Each row is a point. Examples show where two turns around zero, p and q, send a point. Where does a point land after both, in the order given? Backwards means that the second turn is done in reverse. Each puzzle has new turns, and all numbers are rounded.
In the rows, zero is written as 128.

Turn p:
168  130  166 => 81  124  156
122  65  116 => 111  161  75
122  168  121 => 153  105  151
66  79  96 => 170  175  71
139  161  99 => 146  86  131
151  167  171 => 108  116  186
Turn q:
75  107  92 => 161  70  136
157  146  104 => 108  129  92
125  164  116 => 94  111  123
155  95  200 => 149  202  161
Where do these land?
q, then p: 176  104  184 => 149  83  188
p, then q: 124  138  163 => 110  141  157
p, then q: 80  65  78 => 94  91  49
p, then q: 139  160  95 => 167  149  113
q, then p: 151  165  143 => 171  141  140
p, then q backwards: 98  136  105 => 129  91  117

Turn p:
112  109  110  119 => 112  114  140  107
124  135  113  129 => 120  114  125  132
122  143  118  112 => 137  105  126  128
137  132  112  133 => 118  120  132  142
128  127  225  111 => 200  188  114  100
146  116  109  113 => 124  117  157  135
129  134  109  179 => 86  138  104  152
Turn q:
163  162  155  109 => 127  173  146  94
125  88  122  133 => 126  119  94  148
133  160  166  125 => 107  143  148  90
96  108  93  124 => 131  101  129  172
122  124  105  149 => 148  104  125  135
Where do these land?
q, then p: 173  130  122  132 => 145  109  140  164
p, then q: 110  124  98  100 => 102  137  99  149
p, then q: 113  109  172  132 => 139  160  166  128
p, then q backwards: 120  129  102  144 => 104  115  144  127
q, then p: 154  148  177  109 => 168  87  106  118
q, then p: 98  128  98  151 => 108  164  151  119

Turn p:
117  140  109  81  148  105 => 75  136  156  139  127  129
127  176  144  159  105  194 => 201  102  147  164  123  102
155  116  114  94  116  74 => 66  111  112  100  118  122
139  119  98  125  145  159 => 132  151  134  133  157  98
114  100  105  113  102  140 => 114  120  104  147  165  129
137  104  225  170  115  124 => 182  134  72  119  60  164
107  141  101  154  165  100 => 126  142  171  93  145  153
Turn q:
185  150  135  154  123  119 => 108  105  77  155  126  146
109  108  104  127  108  91 => 111  129  136  77  121  136
134  151  127  138  210  156 => 176  135  94  157  164  78
112  86  164  95  163  118 => 160  91  162  118  109  86
113  108  99  69  144  115 => 182  130  144  85  111  134
124  161  156  154  69  128 => 68  151  133  158  104  148
120  132  111  160  78  169 => 92  154  150  147  161  169
Where do these land?
p, then q: 118  158  99  112  166  135 => 111  128  130  153  99  86
q, then p backwards: 122  120  163  81  71  117 => 112  179  173  115  150  92
p, then q backwards: 100  130  131  153  98  116 => 165  105  111  117  122  137
p, then q: 116  118  143  130  115  129 => 128  129  128  131  149  141
q, then p: 142  115  102  142  184  147 => 105  168  140  85  128  104
p, then q: 82  83  186  143  93  128 => 137  142  123  147  202  182
q, then p: 185  165  82  135  209  97 => 74  134  151  75  193  67
p, then q backwards: 116  88  113  138  97  133 => 161  132  98  155  144  134
p, then q backwards: 171  175  133  118  121  149 => 109  114  179  112  160  112
